Rows are points. The last column is the point's height on a tilted bowl or saddle (a function of degree 2), plus a little noise. Along how many of its main directions does it bend up, bend down or stay straight?

Points (10 x 3):
[[-47 -13  18]
 [ 30   8  11]
 [ -3 -19  18]
 [-13   7   4]
 [-15  24  -3]
 [ 47  42  69]
 [-60 -26  48]
 [  5 -30  19]
 [-24  -3   8]
 [-11  43   4]]
Directions: 1 up, 1 down, 0 straight

Points, 15 rows:
[[ -7 -18  35 -20]
 [-50 -25 -57 -67]
 [-38 -37 -15 -37]
 [ 35  15  40 -25]
 [-29   7  33 -24]
 [ -2 -10  29 -11]
 [ 14  58   2 -27]
 [ 24  38 -33 -22]
 [  5 -21 -54 -31]
 [ 14 -25 -47 -28]
 [  8  13 -14  -2]
 [ -9  30  16 -11]
 [ -2 -26  16 -13]
 [-42  17 -39 -36]
 [ -7   4  31 -12]]
Directions: 0 up, 3 down, 0 straight

Points, 24 rows:
[[ 31   8 -11   9  18]
 [  4  24  56  42 -71]
 [  3  22  -8  -6  -7]
 [-54  16  34   5 -20]
 [-77   0   1   8 -13]
 [-46  33 -77  34 -89]
 [-15  -2  -7  23  -1]
 [ -1  20 -11  -7  -6]
 [ 11  28 -21 -27  -4]
 [ 12 -14  -5  23  25]
 [  6   3  19 -37  -5]
 [-22   6  32   1 -22]
 [ 70 -13  58 -24 -52]
 [ 11  13   1 -20  -3]
 [ 41   4  41  36 -18]
 [-24 -25  -3  10   2]
 [-14 -24 -17 -44   3]
 [ 11  10 -14  -3   2]
 [ 68  17  -9 -25  16]
 [ 18 -12  26  18   1]
 [  0  -5 -10  30  14]
 [  0  95 -35   1 -23]
 [ 59  -9  16   6  27]
 [ -2 -32  33 -18  -3]]
Directions: 1 up, 1 down, 2 straight

Points (44 x 7):
[[ -43   25   11  -18   14   20   -9]
 [  -1   27    6   36   -2  -19    0]
 [  17   17  -38   -7  -26   24  -15]
 [  12   30  -13   84   18   29  -55]
 [  39   25   53  -28  -17   -4    9]
 [  -6   20    4  -36   23   18   -4]
 [ -20    5   32   21  -21   17   -8]
 [ -21   33   20   29  -17    3   -4]
 [  -6  -21    0    3   19   12   -4]
 [  -1  -43   43   11  -25  -51  -36]
 [ -32  -18  -45   27   11    9   -9]
 [ -12   -6  -19   46  -27   -9  -18]
 [  30  -10  -50   21  -37  -49  -35]
 [ -30   18   -7   45   -2   16  -13]
 [  26  -17   61  -32   44    2  -34]
 [  -5    4   25   27    6   20  -11]
 [  45   41  -18   15  -14    5  -16]
 [  -7   32  -62  -20   23   15  -15]
 [ -26    8   19   23  -11    2   -5]
 [  -2   41  -28  -17   11  -26    7]
 [  -7  -43   -4   37    7   44  -24]
 [  13  -41  -28  -13   -8  -21  -22]
 [ -16   11   -1   40   30  -13   -8]
 [ -53   12   -3  -30   19   -7  -11]
 [  26   -8   33  -26   19   36   -9]
 [  -1  -19  -14   22   -6   39  -12]
 [ -11  -16  -37   55  -16   56  -37]
 [ -11   10  -12   10  -16   68  -19]
 [  -3    2  -61    3  -17   17  -18]
 [  47   -2  -31  -15   -4  -25  -16]
 [  10   27   -3    9  -28   16   -2]
 [  23   -8   50   18   14    8  -22]
 [ -15  -27   11    6   83  -10  -43]
 [  35  -13  -39  -32   37   10  -22]
 [ -37  -19  -14   19   32   17  -10]
 [  39  -25  -44   14  -33   82  -50]
 [  31   10   -5  -36  -11   -7    0]
 [  15   21    3    8   10  -20    5]
 [   0  -13  -35  -14  -17  -25  -10]
 [   2    7   29  -13  -45   10    5]
 [  12  -59   82   24   25  -72 -103]
 [  17  -12   -3    8   88  -45  -47]
 [ -10  -51   -4  -40  -30   22  -25]
 [ -23  -34   74   33   33  -42  -72]]
Directions: 0 up, 4 down, 2 straight

Points (38 x 7):
[[   4   35  -19   -4  -33   26   13]
 [ -43  -55    2   -1  -40  -46   35]
 [ -14   -3   15    5   20   -7    8]
 [  45   -5   12  -11   16  -30   -5]
 [ -25   12  -30    9    7    7    2]
 [  -7   18   27   26   11  -14   12]
 [  -4   -6  -45   35  -49  -21   14]
 [  36  -77  -73   32    7   -7   60]
 [ -21  -11   23   -1  -42   34   38]
 [  20  -32  -35  -16  -16    8   13]
 [ -36   19   -3   28  -35   20   20]
 [  -9    0  -21  -12   42    2    6]
 [ -62   -6   26  -13  -28  -10   30]
 [  37   -6    7   26   19   19   16]
 [ -26  -11   -1  -31  -18  -16   20]
 [  23   18  -24   16   34  -19   -7]
 [ -18    6  -17  -20   30   73   25]
 [  27  -21   20  -39  -20    4   13]
 [  -5   40  -12  -31  -20  -18    2]
 [ -12   50   16  -24   68   -3   34]
 [  13 -106   29  -27  -18  -27   91]
 [   7    9  -40  -18   13    0  -15]
 [   5  -10   12   34  -26   31   30]
 [  -1   -9   26  -35   18  -12   12]
 [ -13    3   45  -26   -3   66   26]
 [  63   69    7   49  -15   -7   35]
 [ -16    2  -28   -8  -20  -62    1]
 [   8   54    9  -65    3   24   -6]
 [ -35  -22   -8   -9    4  -28   12]
 [  35  -30  -15  -21  -30    2   13]
 [  24  -27   49   33   -9   14   39]
 [  -2   20   15  -18   19   18    3]
 [   6   -6   63   13  -70  -42   74]
 [   2   30   -7   16   14  -22   -1]
 [   8  -21   -8  -20  -29   -6   14]
 [ -16   60    5   30   -5   41   28]
 [ -50    0   -6    2   34  -19   14]
 [  -8   33   11   31  -43  -50   24]]
Directions: 4 up, 1 down, 1 straight
